Each point is reached from the start by the listed moves, each made once or not at all, plus a little noise. Is the number of moves made odd or even? Then give how often each move was made.

Moves:
(1): [  2 -17  42 -79]
(2): [-79 -30 -11  49]
Start: [28  5 -9 10]
Points:
[-51 -24 -20  60] => odd (0, 1)
[ 30 -11  34 -71] => odd (1, 0)
[-47 -43  22 -19] => even (1, 1)
[28  5 -8 10] => even (0, 0)

Moves:
(1): [-19  25  17 -14   9   9  -8  -2   2   8   1  12]
(2): [-11   7  -9   9 -10 -10 -17   9  10 -15   2  -1]
(3): [ 19 -28  -3   6  -6  -1  18 -12  -9 -36 -35  12]
(4): [ -9   7 -20 -14   4  -2 -14  29 -10  -5 -16  11]
(5): [-17  27 -10 -12 -25   7   0  17 -10   3 -25 -35]
(6): [ 10  26  10   5  30  -1  27   7  20 -19  -8 -26]
(7): [-11   1 -16  19 -22  -8   8  -4 -11   9 -19  -1]
(8): [  1 -22   7  27  13   9 -16  10  -5 -19  -8 -12]
(9): [ -2  -4   1  -3 -14  20  -3  17  14  13  12  45]
(10): [-30  10  -9  -9 -23  -8  -3   8 -23  -7   0 -20]
(11): [ 16  -4  15  44 -18 -41  -3  -7  -5  10   2 -16]
Start: [  6  20   6  23 -42   1  -9   0   8  -7 -14   1]
Points:
[-53  60 -15 -21 -95  23 -24  59 -30 -32 -75  25] => even (1, 0, 1, 1, 1, 0, 0, 0, 1, 1, 0)
[-51  58  -6  54 -78   7 -45  31  -8 -19 -68 -40] => odd (1, 1, 0, 0, 1, 0, 1, 1, 0, 0, 0)
[ -4  17   1  31 -74  22   9   2   5 -14 -58  67] => even (1, 0, 1, 0, 0, 0, 1, 0, 1, 0, 0)
[-38  63  11  76 -46 -47 -16  44 -23 -24 -62 -53] => odd (1, 0, 0, 1, 0, 1, 1, 1, 0, 1, 1)
[ 15  22  27  57 -14  30  -2  36  36 -31 -16   8] => odd (0, 0, 0, 0, 0, 1, 0, 1, 1, 0, 0)
[-10  -3  -8  16 -86  12   7  14 -12 -42 -36  34] => odd (0, 0, 1, 0, 0, 0, 0, 0, 1, 1, 0)

Moves:
(1): [  4   7   4  -9 -14 -14   2   5  -5  16   5  -9   1  -8   8  21  -6 -11
   1  -4   0 -10  -5  -3  -9   3 -16]
(2): [  8  13  -5   1   1  -6  -2   7 -16  15 -12  10  12   1 -10 -15   0  25
  -8  -8   5  11  10   8 -10  -2   9]
(3): [  1  -4 -18  16 -13 -13  -2  -8  -3   0  13   5   3  18  13   0  -2  10
  -2   0  -6   3 -14  -2  -1  22   5]
(4): [  0  -9   9 -13   0   8  -1   0   2 -18  -3  12  15  -2   0   4  -6   1
  -6  -3  -1  -6   5  17   3   0 -10]
(5): [-22  34  14  17  20 -13  -1 -10  18  10  13   4  -6 -10  -2  10 -14  -5
 -22   2 -11 -18 -33 -29   1  -5  -3]
(6): [-21  12   7  14   7 -10 -17   5  10   1 -13 -15 -12   0  11   2  -1  -4
  12   8  -9  -6   4   3  -4  -9  -2]
(7): [ 14 -11  -4  -2 -11   3  14  -3  10  -4   7  -9   5   0 -15   3  18  -8
   4  11  -1  20  10  13  -1 -16   1]
(8): [ -7   5   7   5  -5  15  13  11  11  -3  -3  -9   5  -8  -1   5  -3  -2
  -6   6   0   5 -14   1   5  19  -7]
(9): [-20  21   6  12 -14   1 -24   2 -20  16   8   4 -12   9 -18  -4   9  -2
   3  -9 -14   2  -7  17 -25  13   5]
(10): [  2  -4  -4  -4 -17 -10   9 -16   1   4 -16 -33 -20   3   0   0 -12 -11
 -11  14 -19 -15  -2  -3 -12 -14  13]
(11): [-12  -4   4  -2 -12  -1  -1  -8  13   6   2   6  12   7   0   5  15  -5
  13  11   1  12   6  -8  11  16  -7]
(12): [  6  -4  -3  10 -20  -9   7 -14   7  13 -15 -13 -17   3  -6  -8 -11   4
  12  -9  -3   4  -2  10   9   4  -1]
(13): [  0 -18   2 -12 -16 -10  -1  -8  -6   6   9  20   3   3  -5  -9   2   0
  -7   6  13  14  -5  17  20   5 -15]
(14): [ 10  18   7  17  -5  -9  -3  -4 -17  12  12   2 -14   1  14  19  -1  -2
 -18   1   0  -5 -23   4   7  28  -9]
(15): [  9   2 -15   2  -3   6  20  13  -2 -10 -22  10  14 -15   0   6  26 -13
  -2   5  31  -5   7  15  -9  -7  -2]
(16): [ 10  24   3  13   4  -4  21   3  -5 -19   7   4  -6  -3   5  -8  -3  17
  -7  -1   9  -5   1  -3   3 -14  -2]
(17): [ 16 -24  -5 -20   3  17   1  -1   4   7  -1  13   9  15  15  -6   4  20
   3   0   1 -14  -2  -4   4  -7   3]
(18): [  5   7   0   2   2  -6  13  10   2   5  -1 -17 -21   8  -4   8   9  -3
   1   5  -9 -13   0  -4   1  -4   2]
(19): [  2   8 -11  17 -18   9  -5   9   5 -16   0   2 -12  11   8  -1   6  33
 -14   6  -1   8  19   1  15  -9   1]
(20): [ -5  13  14  10  -2  -7  -7   4   7  -8  13   8  -8   0   2 -12  -8  -3
 -12  -2   5  -2   3   3 -13  -3  -1]
(21): [  1   5  -4  20  19 -17  17  -2 -23  18   1  -5 -20 -12   8  16 -15  -1
   6   1 -13 -19  -4  -7   4   1  14]
(22): [ -5 -16  20 -28   3  -2  10   9  -7  -7  -4   6  -1  -9   5   8  -3   7
 -19  -3   8  14 -11   8 -18  14   2]
(23): [  6  18   1  20 -11  -6  -8   3  -1 -10   9  16  -1  -7 -10   1   3 -21
  -2   7  -9  -4 -14 -20   5   5  -5]
(24): [ -1  -5  12  16  11   5 -12  11 -17   3   1 -13  -6   5  -6   4  -3  18
 -16 -11  21 -14  -8  10   5 -17  10]
Start: [  1  22  21  -5  -1 -12  -3  13  15  -4  -9  23 -17   8 -10  15  13  -2
 -10 -26  -2  -9   5   4  -8   6  -1]
Points:
[ 14  68  36  73 -15 -65  55  66 -29 -18  -8  33 -46 -10 -16  24  36  22
 -67   0  42 -14 -29  41 -21   2  11] => even (0, 1, 1, 0, 0, 1, 1, 1, 0, 0, 0, 0, 1, 0, 1, 1, 0, 1, 0, 1, 1, 1, 1, 1)
[-46  95  79  13 -16 -87  26  19 -15   8 -14  28 -71 -39   1  52 -18 -26
 -73 -16  -4 -64 -45  40 -67 -10 -21] => even (1, 0, 0, 1, 1, 1, 0, 0, 1, 1, 0, 0, 1, 0, 1, 1, 0, 0, 0, 1, 1, 1, 0, 0)
[ 23  85  28  29 -72 -40  39  37  29 -53 -16  24 -46   1  -3  40  39 -17
 -48   9   5 -47  24   1 -12 -26 -34] => even (1, 0, 0, 1, 0, 0, 0, 0, 0, 1, 1, 0, 0, 0, 1, 1, 0, 1, 1, 1, 0, 0, 1, 0)
[-11  56  36  48 -67 -50 -14  18   6 -12  -4  -1 -56  19   0  31  15  13
 -40   7   4 -28   2   0  24 -29 -24] => odd (1, 0, 0, 0, 0, 1, 0, 0, 0, 1, 1, 0, 1, 0, 0, 1, 0, 0, 1, 0, 0, 0, 1, 1)
[ 10  58  68   7 -65 -42  55  48  17 -27 -10  41 -16 -26  -2  81  65 -46
 -43  19  29   1 -34  41   5  45 -72] => odd (1, 0, 0, 1, 0, 1, 1, 1, 0, 0, 1, 0, 1, 1, 1, 1, 0, 1, 0, 0, 0, 1, 1, 0)
[ 24  14  36  -3 -94 -70  27  15  27  31 -19  -5 -59  26 -10  15   2   3
 -44   4 -26  -6 -37  27 -31  26 -18] => even (1, 1, 1, 0, 0, 1, 1, 1, 0, 1, 0, 1, 1, 0, 0, 0, 1, 1, 0, 1, 0, 1, 1, 0)
[ 10  49  44  50 -26 -58 -12  30 -44  26  33  26 -71  11  16  54 -10  35
 -71 -31  22 -33 -18  30  24  14 -19] => odd (1, 0, 0, 0, 0, 0, 0, 0, 0, 0, 0, 0, 1, 1, 0, 0, 0, 0, 1, 1, 1, 0, 0, 1)
